Rows are points. Two turns around zero, p and q, are shown by what they do to some points. Write where each new point lands after one turn and then the other. Backwards means that the second turn is done in reverse. Each puzzle has new turns, and all numbers are rounded.

Turn p:
[-49  39  19] => [ -2 -62  21]
[21 10 -8] => [ 21   9 -10]
[ 12 -38  34] => [-40  14 -31]
[ 28 -63  -6] => [-32  60 -13]
[-17  70 -13] => [ 51 -49  18]
[  4 -17 -26] => [ 2 27 16]
Turn q:
[-34  86 -39] => [-65  31  70]
[ 23 -29 -32] => [-21 -20 -39]
[-20 -16   7] => [ 14 -21   9]
[ 23 -31  19] => [ 27  -3 -33]
[-2 31 26] => [12 31 22]
[ 10 -41  18] => [ 31 -18 -28]
Where do these land?
p, then q: [ 13 -36  11] => [-21  -2  34]
q, then p: [-41  27 -21] => [-42 -30 -13]
p, then q: [ 62 -34  -2] => [-60  28  24]
q, then p: [-34  43  12] => [-15 -40 -36]

Turn p:
[ 33  -8  59  12 -27 -37 -52 -22] => [  0 -64   6  30 -66 -24  -6 -11]
[ 24  17 -22  10  17 -47 -24  -9] => [ 10 -44  23  -6  -8  33  -6  29]
[-25  18  -7 -48  31  94   4  39] => [-12  70 -40  12  54 -50  17  47]
[-15  -8 -15   5  34  35  -3  79] => [ 27  18   8   3  76 -44 -11  17]
[-59 -25  26 -53  34  20  20  38] => [ 38  75  -8  53  24 -19  -9   2]
[-19 -20  18  21  17  50   0 -12] => [-27  20 -31   5  12 -25 -38 -12]
[ 29 -14 -63  25 -71 -26 -10 -60] => [-72 -45  34 -28 -18  54  36 -36]
[-32  38 -15  13 -29  -9  27  -6] => [ -2  33  28 -47 -19   9   8  -5]
[ 20  -1  10  13  11 -32  -5 -41] => [ -1 -31 -10   1 -33  32 -18  -1]
[ 43   2  10   2 -16 -47  43  -6] => [ 40 -31 -12 -22 -22  33  26 -30]
Turn q:
[  7 -40  18   4   0  14 -32  20] => [ 21   5 -27 -29  -9  35 -15   8]
[-75   6  18 -14  54 -56 -21  29] => [ 37  71  29 -22 -21  -3  45 -58]
[ 81  28 -45  36   9  52 -18 -10] => [-51 -46 -69   1 -17 -43 -45  15]
[ 52   9 -25  15  -8  31  43  26] => [-35 -24 -32  38 -26  -9   1  46]
[  2  17 -10 -22 -12 -69 -15   2] => [ 58  -7  11  20   7 -34  17 -25]
[  9  13 -17  31 -49  64   8   1] => [-45 -48   9 -24 -15  -1 -18  50]
[  0 -18 -14  21  -8 -37  27 -40] => [ 10  20  10  16  49 -29  -3  24]
[-16  19  68  -2 -10  21  31 -13] => [-22  10  55  23 -10  40 -33  -3]
[-60 -35   7 -69  25 -20 -23 -14] => [ 26  20  13 -24  41  45  50 -58]
Where do these land?
q, then p: [ 33  38  -2  22  49  -8  43 -11] => [ -7  -3  59 -40 -24   8 -41   2]
p, then q: [ 27  -7  45 -51 -61  -1 -61 -33] => [ 25  18  60  -3  19 -17   9  93]
q, then p: [ 12  25 -43  46 -56 -12 -16  16] => [ 50 -32  37  40   7   6  31 -31]
p, then q: [-44  34   3 -51 -10   5  11  68] => [  6   9  13  80 -50 -28 -21 -12]
p, then q: [-23  11 -38 -37 -13 -37 -27 -30] => [-27   2  40  -9 -42  37 -17  29]
q, then p: [ 41   5  14   7  47 -48  28  17] => [-15 -39  28 -68  -9   8 -12  10]
q, then p: [  7 -47  -2  41  19  20  11 -33] => [ 12  20  25   2  28 -10  -8  62]
p, then q backwards: [-14 -18 -31 -28   2   8  30  -4] => [-18 -33  10 -21  30  -2  19  -9]
p, then q backwards: [ 13   9  18   8 -13  36 -58  37] => [ 13  39 -52  30 -23 -14  19 -21]
q, then p backwards: [-51 -49  35  42  36  38  37 -27] => [-69  24 -71  -8  14  32  18 -31]

Turn p:
[  0 -24  32  -8 -22  19 -25 -16 -51  11  18] => [-16  18 -17   9   6 -10  53 -31  19  33 -12]
[ 46 -33 -54  50  34  43   7 -58 -36  -1  27] => [ 15  52  36 -18  14 -22  14 -86 -57 -10  31]
[ 14 -19  21  24  12 -39  38  23   5  37 -19] => [-24 -12 -44  12  18  19 -46 -20  12 -21  21]
[-45 -50  45 -38 -38 -32  44 -45  14 -31   8] => [ 10  58 -38 -15  65  11 -13  41  35  26 -49]
[-39  60  46 -22  22  42  20  25 -10  28  33] => [-54   5 -11  26 -31  44  39  55 -29  22  22]
[-37 -30  15 -38 -51  -2 -31  18  38  28  26] => [ 37 -17  -8  33  23   9  14  36  50  57   7]
[ 39  48 -17  26  30  12 -55   6  46 -24  -5] => [ 27 -38  35  -8 -30 -36  22  19 -16 -61  33]
[ 15  59 -41  61 -34   8 -40 -25  35 -30  24] => [ 48  -7  18  17 -30 -88   5  23 -50 -17  14]
[-10 -49 -44  46  11 -38 -30   4  -1 -28 -37] => [ 30 -52   6 -35  42 -29 -30 -44 -12 -10 -25]
[ 12 -24  -2 -25 -10  47   9  40 -33 -31 -35] => [ 15  -4 -10 -44 -47  42  16 -30  13  16 -28]
[-28  43  12 -35   0 -43  32 -13  34  24 -51] => [-47  -3   5 -11  -1  -2 -62  63  34  -4   0]
[ 31  18 -14 -37  46 -17  31  41 -41  17  12] => [-41  -1  26  34 -27  61 -13 -29  -2 -30 -14]
Turn q:
[  1 -11  47   5 -17  15 -11  19  30 -13  10] => [  1 -15  41 -12  15  18 -22 -36   9   3   3]
[ 32 -10 -19  37 -60  34  27   9  -4 -44  63] => [ 45 -59  22 -10  25  -3  51 -20  27 -61  10]
[  8 -25  28 -34  46  22  12  52  41   3  43] => [-17 -15  47  35   7 -48 -42 -50 -26 -13 -13]
[22 -7 -7 -1 -9  9 44 40 -7  7 15] => [-19 -23  -7  11  18 -25  11 -20  16 -34 -26]
[-34   8 -27 -20  20  14 -19 -62 -41   1 -30] => [  2  29 -32  16 -48  34  29  33 -39  19  19]
[-12  66  43 -56  58 -53 -63  53 -28 -49 -70] => [ -46   -9  -49   32   49   45 -113   45  -46   49   33]
[-50   2 -43  63   0 -43  -6 -71 -24  13  13] => [ 76  70 -42 -16 -27   3  34  29  21   3  17]
[  8 -30 -23 -36 -31  -6   9  11  51  17  18] => [ -9 -34  15 -20 -17 -55  14 -30  12  28   2]
[-50 -49   9   3 -10   5  35  11  17  22 -10] => [-12  32  -9   1 -10 -10  20 -71  14  16  -8]
[-19  64 -17  -9  28   4 -66  -9 -35  51 -56] => [-22  33 -44 -42 -22  35 -33  63 -64  20 -23]
[-14  27  23 -19   6 -29  -8 -48 -43  36  -9] => [ -3  24 -30   5 -59  31 -26  36  16   6  -7]
[ 54  19  -3  23 -11  24  39   1  45 -28  -3] => [  9 -36  45  13  46  -5  34  15  20   5 -36]
[ 55 -55 -12  44 -21   4   8  -6  -2 -15  14] => [ -6   4  41 -13  24 -19  47   7  40 -40  29]
Where do these land?
q, then p backwards: [ 16  33  11 -14 -25 -27 -26 -37  17 -32  -1] => [-34  -4 -13 -25 -14  17 -11  31  48  19 -13]
p, then q backwards: [-31   7 -46   6 -17   5   6 -14  -7  15 -42] => [  1   6  14 -30   0 -17 -35  12  49  23  -2]
p, then q: [-38  46  26 -26  13  45  16 -33  41  37  40] => [ 20 -17 -28  -6  16 -11 -48 -46 -11 -61 -55]
q, then p: [ -2 -25 -11   1 -23  27 -55  50 -55  38 -29] => [ -6  15  54  -7   0  26  26  30 -16  46 -70]
q, then p: [ 28 -12  10 -30 -28  21  41  33  -3 -29 -12] => [ 11   7 -13 -39  63  13  -9  -2 -23  16   9]
q, then p: [-48 -57  37 -18 -32 -65  20  71  21  69  40] => [ 14  12  75   5  60 -92 -16  60  52  -2  -9]
q, then p: [ -3 -58  12   8 -29 -50  -8 -12 -21 -55 -21] => [ 34  26  20  48  27  18  13  37 -44  -5  45]
q, then p: [ 19  32 -10  23  38  43 -43  -4  -1  64 -59] => [-67 -39   0 -19 -62  33   9  17  10  36 -40]
q, then p: [-31  -3 -21 -49  52 -26  32 -31  -6  -3  23] => [ 11 -18 -27  39  -7 -63 -36 -33 -23   4   3]
p, then q backwards: [ -9  40  43  30  47   7  15  28  54 -30  41] => [ 23  31 -45   9  20  32 -31 -13 -76 -34   6]
q, then p: [ 55  45  -2  48 -37   5   5 -10 -30 -39  13] => [ 51  -8 -11 -38 -13  72  12  -9  -4 -40   8]
q, then p: [ 34 -33 -81  13  11  20  -7   9  18 -41 -31] => [-46  13 -15  35  30  66 -30 -13 -39 -22 -22]
q, then p: [ 10 -16  32   8  30  -4   3 -49 -28   5  37] => [ 33  -2 -45  11 -35 -32  21  24 -11 -18  -3]
